Each point is reached from the start by the listed moves, each made once or not at all, plus a little noise. Is the number of moves made odd or even? Then give how often each move was made.
In the rows, 128 means zero.

Moves:
(1): [154 154 187 134]
(2): [127 114 138 108]
Start: [128 149 143 148]
Points:
[128 149 144 149] -> even (0, 0)
[153 161 211 133] -> even (1, 1)
[154 175 203 153] -> odd (1, 0)

Moves:
(1): [158 122 107 130 145 132 136 126 129]
(2): [129 134 108 132 113 131  96 120 156]
(3): [127 129 122 147 142 130  52 122 114]
(4): [154 143 123  91 145 115 125 123 125]
(5): [145 107  94 107 149 134 125 128 145]
(6): [158 137 116  96 123 171 128 147 140]
(7): [142 129 135 111 148 147 128 118 140]
(8): [115 132 107 118 152 149 125 152 118]
Start: [139 132 134 122 133 125 120 127 145]
Points:
[189 108  66  79 209 176 123 138 165] -> even (1, 0, 0, 0, 1, 0, 1, 1)
[153 159  81  99 171 139   9 134 144] -> even (0, 1, 1, 1, 0, 0, 0, 1)
[215 138  61  24 224 203  33 149 155] -> even (0, 0, 1, 1, 1, 1, 1, 1)

Moves:
(1): [129  99 133 121  87 161 138 101 141 129 169 113 131 127  91]
(2): [133 117 134 115  98 126 126 136 130 124 129 132 138 145 113]
(3): [112 133 103 106  98 126 120 103 128 133 154 135 138 160 131]
(4): [141 148 108 108 135 140 113 159 115  87 121 162 131 139 133]
(5): [117 123 119 123 148 104 139 113 112 145 143 150 142 144 103]
(6): [167 128 149 163 132 118 128 136 118 159 176 113 119  92 115]
(7): [128  91 123 136 130 101 144 156 143 141 133  82 124 166 104]
(8): [151 114  90 171 144 114 159 146 139 133 140 150 119 112 126]
(9): [139  97 113 111 139 167 118 116 123 148 119 130 156 148 143]
(10): [133 157 137  97 147 141 158 155 112 128 159 115 147 142 128]
(11): [163 129 122 132 118 145 123 128 156 139 125 132 140 128 117]
(12): [103 131 151 141 144 164 136 151 151 152 137 152 111 119 140]
Start: [122 143 124 123 131 129 129 123 115 140 120 130 137 123 144]
Points:
[111 129 156  98 138 148 181 208 140 174 164 102 147 182 115] -> even (0, 1, 0, 0, 0, 0, 1, 0, 0, 1, 0, 1)
[193  93  77 175  95 174 167 180 182 188 249 143 128 143  75] -> even (1, 0, 1, 1, 0, 1, 1, 1, 0, 0, 1, 1)
[138 137  76 103  96 158 193 117 126 150 231 130 159 152 105] -> even (1, 0, 1, 0, 0, 0, 0, 1, 0, 1, 0, 0)

Moves:
(1): [134 113 124 125 132 129 122 115 132 138 134 128 140 137 138 135 121 125
 126 133 135 125 134 131]
(2): [132 145 126 138 157 128 126 133 125 124 127 137 147 130 142 130 128 119
 125 132 139 132 121 128]
(3): [127 134 107 114 117 143 135 139 143 129 117 114 130 137 145 119 128 127
 124 118 136 116 141 133]
(4): [136 122 127  96 116 116 113 119 114 114 141 115 120 124 133 122 128 133
 121 118 124 122 137 141]
(5): [132 128 134 148 129 132 130 134 128 122 122 138 123 125 124 115 119 131
 128 113 132 118 137 128]
(6): [120 101 112 111 119 124 131 147 128 132 131 129 122 112 129 135 126 123
 128 115 129 140 126 134]
(7): [134 113 129 130 119 123 123 137 135 127 136 127 141 151 129 118 107 120
 147 130 116 140 108 135]
(8): [138 120 127 137 121 127 136 129 122 123 136 119 120 121 129 124 118 124
 124 137 141 145 125 137]
(9): [123 146 118 120 125 126 138 147 141 125 119 135 104 128 128 136 129 130
 131 131 135 133 131 111]
(10): [129 121 125 130 135 132 126 133 119 120 139 116 126 130 127 109 135 124
 132 128 127 133 147 143]
(11): [143 131 132 135 139 128 139 139 134 135 126 129 141 127 117 131 129 121
 132 111 120 130 135 129]
(12): [106 126 134 113 129 116 121 124 132 140 123 106 133 133 140 114 110 116
 128 142 129 134 114 137]
(13): [136 124 122 149 134 132 126 121 135 127 126 129 135 126 135 118 110 154
 120 136 125 108 143 134]
(14): [135 114 143 133 134 147 125 143 121 128 118 132 136 121 131 113 122 118
 110 127 128 147 131 142]
(15): [149 126 135 148 131 146 121 136 125 145 140 129 126 131 133 126 124 126
 130 129 119 136 119 124]
(16): [139 112 137 129 127 129 121 136 121 154 132 140 137 126 149 138 126 132
 128 144 133 122 126 151]
(17): [123 133 131 142 133 135 146 131 109 127 124 138 129 127 127 142 121 130
 141 130 120 129 126 112]
(18): [111 144 127 141 112 133 131 127 124 127 127 134 124 123 134 137 134 151
 124 139 142 147 131 119]
(19): [123 125 124 124 132 121 134 126 116 139 129 132 131 132 122 128 141 127
 119 125 129 140 126 127]
(20): [120 147 116 107 142 129 126 131 127 111 139 107 127 136 105 120 136 129
 134 125 137 122 134 142]
(21): [129 137 135 128 114 122 133 126 120 150 112 153 123 110 123 127 133 147
 148 129 124 126 123 106]
(22): [130 121 126 122 136 129 130 143 122 117 125 112 133 133 142 127 142 131
 120 123 148 134 122 120]
(23): [131 116 140 116 138 136 129 117 125 131 123 131 130 130 149 129 140 135
 122 116 138 130 132 147]
(24): [146 118 126 131 127 128 117 114 116 130 123 115 124 127 119 134 128 126
 123 127 124 144 128 139]
Start: [125 130 126 145 138 141 153 125 119 145 138 124 128 108 122 131 130 147
 125 129 135 128 122 133]
Points:
[135  97 122 129 138 158 149 207  85 136 137  99 116  98 136  58  76 165
 154 113 138 160 126 154] -> even (0, 0, 0, 1, 1, 1, 1, 0, 1, 1, 0, 1, 1, 1, 1, 0, 1, 0, 0, 1, 1, 1, 0, 0)
[162 126 126 163 137 152 138 135  87 125 133 124 112  95 144 121 100 149
  79 140 179 189 148 156] -> odd (1, 1, 0, 1, 1, 0, 0, 1, 1, 0, 0, 0, 0, 1, 0, 0, 0, 1, 0, 0, 0, 0, 0, 1)
[149 110 115 113 103 159 149 129  56 148 150 100 122 117 153 111 127 180
 154 135 162 168 146 201] -> even (0, 0, 1, 1, 0, 0, 1, 1, 0, 1, 0, 0, 0, 0, 0, 1, 1, 1, 0, 1, 1, 0, 1, 1)
[157  60 105  89 189 158 149 171  98 159 142  75 183 112 208  78 101 145
  66  94 209 149 160 249] -> even (1, 1, 1, 1, 1, 1, 0, 1, 0, 0, 1, 1, 1, 1, 0, 1, 0, 0, 1, 1, 0, 1, 1, 0)
[184  83 117 130 156 135 144 158  85 202 119 160 154  76 155 144 109 165
 100 124 148 156 145 169] -> even (1, 1, 0, 1, 0, 1, 0, 0, 1, 0, 1, 0, 1, 1, 0, 1, 0, 0, 1, 0, 1, 0, 0, 1)
[159 130 135 138 206 172 144 174  95 135 156  88 160 136 154  71  85 140
 133 122 124 164 137 193] -> odd (0, 1, 0, 1, 0, 0, 1, 0, 1, 1, 1, 1, 1, 1, 1, 0, 1, 0, 0, 1, 0, 0, 1, 0)
[176  88 124 159 159 159 145 132  95 193 121 103 162 140 195  96  99 142
 125 116 181 185  88 159] -> odd (1, 1, 1, 0, 1, 0, 1, 1, 0, 0, 0, 1, 0, 0, 1, 0, 0, 0, 1, 0, 1, 1, 1, 1)
[172  75 141 184 131 174 121 132  70 164 170  89 150 126 154  96  34 169
 116 173 149 179 124 211] -> even (1, 0, 0, 1, 1, 0, 1, 1, 0, 0, 0, 1, 1, 1, 1, 1, 1, 1, 0, 1, 0, 0, 0, 1)
